Every row gives one point. Two turns around zero, p and q, are shown by what they do to some points. Write where each new point lands after one turn and then the other. Backwards means that the second turn is done in reverse. Each puzzle has new turns, and all numbers are rounded.

Turn p:
[ 36 -26  29] => [ 51 -12   9]
[-6 14 11] => [ 0 18 -4]
[ 31   4 -56] => [-17 -49 -38]
[-69  -6  27] => [-29  45  52]
[ -9  11 -17] => [-20  -1  -9]
[18  3  7] => [ 17  -1 -10]
Turn q:
[ 12   6 -24] => [-2 26  7]
[ 6 26  1] => [-20   1  17]
[-39   2 -17] => [-21   7 -36]
[12 -1 75] => [ 14 -69  27]
[  9 -32 -35] => [ 29  36 -15]
Where do these land?
q, then p: [ -8 -45   1] => [  8 -37 -26]
p, then q: [-33  45   4] => [-55   7 -10]
q, then p: [ 66 -43 -22] => [ 58  14 -56]
p, then q: [-5  2 15] => [-9 -4 13]
p, then q: [-19  24 -13] => [-26   5 -20]
q, then p: [-1 17 14] => [ 0  5 21]

Turn p:
[-26  15 -16 -76] => [-36 -41  50  39]
[ 13 -28   5   7] => [ 19  -6 -24   7]
[ -9 -15   3  16] => [18 13 -5  6]
[-19  12  -7  23] => [ 0 31 10 -5]
[  7  11 -20  15] => [-18  18 -11  -5]
[33  5 34 16] => [ 16 -14 -19 -41]
Turn q:
[ 18 -24  16   4] => [  7 -24 -13 -20]
[-16  -7 -13   6] => [ -8  14 -15   5]
[-25   3 -16 -71] => [-19  51  37 -39]
[25  8 -4 29] => [ 27 -18 -10  21]
[-2 20 17 31] => [ -6 -24   0  33]
Where do these land?
p, then q: [-7 -1  4  9] => [ 6 -4  9  2]
p, then q backwards: [-10 -26  -8   3] => [  4  12 -17  20]
p, then q: [ -3 -23 -51 -24] => [-15   3 -40  43]
q, then p: [36 26 55 11] => [ 60 -19 -31  14]
q, then p: [-24  12  22  -5] => [24 12 22  6]
q, then p: [ 31   7  11 -22] => [ 14 -36  -8  -8]
q, then p backwards: [-23   6 -33  28] => [ -6 -28 -37  17]

Turn p:
[-15 -10   7 -12  -6   0  76   3] => [ 12  31   7  22 -23 -55  17 -30]
[ 29 -12   3  -1  11  -4   7   1] => [  9 -10 -26  -8   5 -11   2  -9]
[-13 -13   5  -3  -5  33 -13  16] => [ 17   6  10  18   3  21 -26  -9]
[ 50  -9  10 -21 -16  -5 -17  -5] => [ 17 -12 -19 -24  48  -4   2  -4]
[ -2   0   8  14  -5 -14 -11   2] => [-20  -7  -3   6   8   5   1   3]
[-17   9 -32  13  -3 -11 -10  -3] => [-15 -14  19  -5 -17  -2  -7  25]
[ -2  27   2  13   6   6 -16  -1] => [-16  12  -3 -13  -5  21  -6  12]
[-11   3  -2   7   6   1 -17 -20] => [ -9 -10  12  -9  -7  20   7  -1]
[-20   6   0 -10  11  -6  -1   7] => [  3   6   4  14 -10   7  11  14]
Turn q:
[-11  11  10 -12 -13  21  22  14] => [  2  -4 -19 -11 -26  20 -12  -8]
[-11  12 -28 -16  11  13   7  10] => [ -5 -13 -20 -12  -9  -5 -10  28]
[  9  17   3  -5  21 -21 -13   9] => [  2  -7  -5 -10  35  -8  -9  -2]
[ 23   3 -16 -13 -12 -22 -14 -25] => [  7   8 -14  17  23 -10  33   8]
[ 21  -2  15 -10   5 -16   3 -26] => [ 8  5  6  3 24 19 25 -2]
[ 22 -11 -24  -7 -25  25 -15  20] => [ 34  15 -16  12 -23 -24  -6  12]
[ -3  16   6  28  19 -18   4  -1] => [-25  10  14 -18  20  -5  -6  -9]
[ 10 -22  14  23  -1  21  25 -14] => [  3  23  30  -8 -24  21   9   0]
[-19 -25  -4 -14 -22   4  -7 -25] => [ -4 -14   3  35 -20   6  21   4]
[-15  -9  15  23  12 -11  13  18] => [-12  -8  25 -20  -5  -4 -11 -20]
[-27   9   7   4   4   5 -24  18] => [-12 -14  -2  13   1  -9 -34  -9]
Where do these land?
q, then p: [-11   1   1  -9 -18   5 -40  12] => [-30 -33  -5 -11  -3   4 -11   4]
q, then p backwards: [ 19  -4  11 -21   1  19 -31 -21] => [-14 -10  13 -27   2   7 -17  34]
q, then p: [-19   0  -7 -20  26   2   4   3] => [ 20 -15  -3  26   3   6 -13  -2]
q, then p backwards: [ 0 16 11 14 10  5  2 32] => [ 21   3 -10  16 -13  27   4  -1]
p, then q: [ -1  -7 -10   7  -1  -1  -4 -36] => [ 10 -16   6  11 -11  24  15  -5]
p, then q: [ -1   5 -18   4   1 -25  12  22] => [ -5 -11   0 -11  -1 -31   0 -19]
p, then q: [  7  39   8 -10 -26   8   4 -19] => [ -5 -19 -27 -12  21  30 -15  -1]
p, then q: [-13 -17  16  11  -2 -25  22  -1] => [-32   0  17  -7  -7  -4  19 -10]
q, then p: [  5  -7 -10  -4  17  24  36   7] => [ 28  19   6  10  29  -5 -12   7]
q, then p: [ 15 -26  -2  29  -8 -12  -5   1] => [-23  16 -12  -4  12  -8  28  -8]

Turn p:
[ 41   5   3  -4   5   3 -56  15  15] => [-27 -38   4  10  -3 -30   8 -30  33]
[-24  15   0   2 -46 -42  -9  12   1] => [-17   9 -18  -5  25  -4 -29 -32 -41]
[-41  44  19  39  43  -5 -48 -23  22] => [ 44 -36 -18  -7  78 -17  17  -4  21]
[-28  10  17 -49  34   9  24 -34   7] => [ 30  24  42  15  18 -23  19  42 -15]
[ 44  10 -11  30  51 -14  18 -36 -44] => [ 12 -23 -27  64  -6  37   9  41  27]
[ 16 -14  24 -38 -46  20  -4  36 -26] => [-69  24  22 -22 -17  -9 -14   1   0]
[  8 -56 -21  32 -46  33 -23 -15  35] => [ 18  19 -38 -40 -52 -30 -16 -35  33]
[ 13  18  26  -1  15 -25  31  25  -5] => [-15   7  23  23  18  40  14  -9  -8]
[-34 -28 -33  15   1 -30  39  22 -17] => [ 26   0   2 -11 -17  49 -40   3 -37]
[  5  -5 -24 -27 -11  51  29  -2  12] => [  0  16   9 -25 -46 -14  33  23 -14]
Turn q:
[-12   6 -22 -16 -39   1 -45  37   8] => [ -6  37  28   4  16 -17 -16  52 -13]
[-18  52  10  19 -14 -15 -10 -21  26] => [ -3  15  20   0 -35  47   9  21  23]
[  6 -14 -15   2   8  39  12 -29 -11] => [ 24 -11 -31 -14 -15 -13  19  -7 -23]
[-26  -7  51  30  19  14 -39 -16 -10] => [-55  -8 -21   6 -10   5  52  14   9]
[ 36 -37 -52   9   6 -33 -47 -48  40] => [ 15 -10  44 -85  36  19  28   3 -28]
[-42 -21  24 -43  47  -4   1  -8 -27] => [-18  -4  -3  55  18  -3  38 -40 -29]
[-40 -11  17   7  30  -4  47  25  22] => [-17  38 -23  19  -1   6  -7 -57  18]
[ 47 -29  15 -47 -17  20   0  -5 -21] => [  8 -47 -24   9  30  -9 -27  16 -42]
[ 15  15 -22  15 -44 -14   1 -16 -48] => [ 47 -27   9   4   4 -15   6  39  32]
[ 33   1 -43 -12  29   1  33  41   6] => [ 17   3  20 -14  -9 -37 -49 -43 -12]
[  0  44  38  36 -24  -5  47  40  14] => [-14  14 -21  17 -34  17 -52   1  64]
Where do these land?
q, then p: [  9  34 -18 -37 -12 -50  33 -30 -53] => [  0  21 -14  20 -28  20  12 -32  84]
p, then q: [  5  22 -52 -23  29  17  20 -33 -26] => [  3   5 -11  -1  29 -53 -40   5  40]
p, then q backwards: [ 17 -39  27   4  14  25  32 -51  50] => [-64  27 -50  32 -13  -4  27  -1 -15]
p, then q: [-37   3   0 -26 -32  28 -42  21  28] => [  4 -20  33  44  41  31  10 -18 -18]
p, then q: [ 46 -27 -23  24 -33 -33  10  -5  20] => [ 46   3  -5 -34 -12  15  30  44  12]
p, then q: [ 16   8  18  33  31  15 -30  13 -47] => [-27  54 -15 -26   9 -10  -2 -25 -30]
p, then q: [-38  -1  26  27 -23  46  14  20  15] => [ 18  -2  13  37 -20  20 -27 -16 -52]
p, then q backwards: [ 36 -21  40 -35  38 -23   2  35  19] => [-17  39  -2 -10  35 -67  -9  16  -9]
p, then q backwards: [-20  38 -22  37 -17 -19 -38  23   4] => [ 40 -54  23 -10  17   7  21 -20   0]
q, then p: [-35 -17   3  -4   5  -5  -1   8 -10] => [ 21  -4 -12  11  14  22  17   4  -9]

Turn p:
[ 23   9  14  23  14  29   4 -13  -2   1  16   5] => [ -6  10  -8  15  -5  24  19  22 -17  11  14 -19]
[-17  14  24 -22 -26   2   7 -22  -8   5 -18  -5] => [-17 -32  33 -15  -1   8  -7 -11   2  17   0  -1]
[-20  10  28 -17  22 -14   3 -21  22 -24  -8 -15] => [ -2 -31   2  -3  -8  -8 -36  20  -6  15  25  18]
[ -6  -1   6   3  20  31 -13 -17 -14  -5  21 -21] => [-22   4  -9  -6  17  19   7  19 -30  -3  17  10]
[ 11  11  22 -24 -16  20  21  10  11 -28  -9  -1] => [  5   7  32 -26 -10  -5 -10  25   6  24   6 -14]
[ 21 -13   7  24   2  -2  13  -6 -15   9  -7 -25] => [-12  17  -3  22  18   8 -12 -15  -8   9   9 -23]
[-10   0   7  -1  -3  -6 -31   5   8 -24  -1  -6] => [ -5  -5  10   6   4  -7 -15  25   3 -17  -9  19]
[ 18  12 -25  -1 -16 -21  13 -20   6  14   5 -12] => [ 22  -7   1   7  -2  -1  -7 -28 -28   6 -19 -13]
[ 21  23 -20   2  -9 -11  17  24 -18  -2  -3  15] => [ 14  13   8   5  -4 -34  26 -10   0   7 -12 -20]
[ 13   1  -5  -3  23 -19 -36  20  30  15  -8  19] => [ 25  12  -2  29 -29  -3   1   0  15 -22   4  34]
[-28 -31 -24  17  18  17 -20  22   6   4 -18  19] => [ 12   8 -24  -3  25   9  15   4  41 -31   9  21]
[-22  -5 -17  10 -28 -23   7  30  12   0  -2  16] => [ 12  -7  -5 -11  -6 -22  -4 -11  31 -28 -24 -15]
[ -3   9  -1 -21 -10  -7  23   2 -22  17  24 -17] => [-19   3   1 -24  -9 -13   2 -27 -26   6  -3 -10]
[ -1 -37 -17  10   9   3  -8 -15 -17  18   9  29] => [ -7   7 -37   7  10  24  21 -15  15   5 -18  15]
Turn q:
[ -7  -1   2 -32  -9 -21  20 -10 -10  15   4 -15] => [-12 -15  10  12  -5  20  -2  17 -24  12  17 -17]
[  7  -1  -1  12 -18   2   6 -12  16 -10 -32  13] => [  8  31 -16 -16  -3  -6  -2 -13   2   8  20  -6]
[-32   3  -2  17 -13 -23  -1  -7  15   9   5   2] => [ -8  20  19   1  -4  12 -27   9  10 -17  13  -5]
[ 13 -36  14   7  -3 -16 -32  -1  -8   8  27  -7] => [ 22  -4  11  11   9  43  21   1  14 -17 -17   7]
[ -4   1 -12  16 -14  51 -22  11 -16  -3 -55  -2] => [ 30   1 -17 -63 -12 -36  12   6   2  -2   9  16]
[ 22  12  16  14  -6 -21  15  16  10   2  24  -2] => [-7  9 11 33 -1  7  0 -1 24 26 -7  5]
[  9  13  -9 -12 -17   0   0 -20   4  12  27  -2] => [ -3   1  -7  29  -3  11  -3  14 -15  -3  12  21]
[-58   9   9   5  -7  13  10  -6  -8 -31  -8   9] => [-30  21  33 -29 -10 -25  -4  -6 -19 -25   5  -3]
[  5  -2 -11   4   3  -8   4   1  16 -13  22 -19] => [  7   7   5  31   6  -9   2   9   3  -8  -7 -10]
[  2  -7 -20 -23  -2   8  -2  14   6   3  12  14] => [  2 -23 -11  15 -20  -4   2 -11  -2 -14   6   0]
[ 18  19  18 -27  32  -2  12   3  16  10  -1  -2] => [-32 -18 -29  12  10   0   1   5   3  21 -13 -13]
[  3 -21  -4  10  44  26  15   9  -6   4  13  12] => [  6 -16  -8  -2  -6 -10 -11 -21  -9  -2 -52  -3]
[ 23  11   1   9  11 -10 -25   1 -34  -6 -37  -1] => [ 17 -15  -2 -33  40  -3  10  -9  10  20  13   9]
Where do these land?
q, then p backwards: [  9 -10 -28 -13  13  -5  -6  -7   7   5  -9 -21] => [ -6  10 -17  29   7  -1  12  -9  16 -14   1  -6]
q, then p: [-20  11  13   5  15 -10  -9  24  16 -60   8  12] => [  2 -51 -15   5  -7 -16 -44  13  -5  11  18  -6]
p, then q backwards: [  5  10  15 -17   6  -3   0 -19  20  -3  11   5] => [ -1  -1  -4  -7 -14  10  16   3 -13  29   3   0]
p, then q backwards: [  6  21   6  -6 -12 -11 -12   6  18   2  -1  11] => [-11 -12  -9   4 -10  10   6  20  -5   4  18  -6]
q, then p backwards: [  3  -6  12  15   0   5  35  26  16  23 -33  -2] => [ 16 -14  21 -14 -12 -10  45   5  15 -13  10  20]
p, then q: [ 19  16 -27  -9  -8  18   2  -5  18 -17  14  15] => [ 10 -20  -9  -2  -7  -7  16  -4   2  43   7  -1]
q, then p: [-16  16 -18  -4   5   5   9  -1 -28   5   6   0] => [-29   6  -6  10  -3  -2   0  -2  17   4 -13  18]
q, then p: [-19 -15  12   3  -4  15  -8  -5   1  12 -39 -25] => [  5  25  28 -29  -8 -24  -5  -9 -11   3   5  13]
q, then p: [  1   6   7  -6  14  13 -15   9  14  13  16 -21] => [ 18  10  -2  -4  10 -14  -7   3  29 -12   5  -6]
p, then q backwards: [ 15  -8  12 -10  -9   0  -3 -10 -76  21  15   6] => [ 11  18  58 -19  15   5  24  -9  -6 -38  13  21]
q, then p: [ -3   4 -14   7  19   6 -16  -7   3  -7   2  17] => [ 12  -9 -10  10  10  -5  -2  13   0  11  -7  20]
q, then p: [  7  17  11  37 -14 -10  22   1 -15 -13  -7   8] => [ -8 -22  10  19 -38  10  12 -13  -8   2  11   7]
q, then p: [ -7 -62  -1  -2 -24 -24   2 -11   7  19  17  -5] => [ -9  25  37  -6  21  26   9  32 -19   6   5 -34]
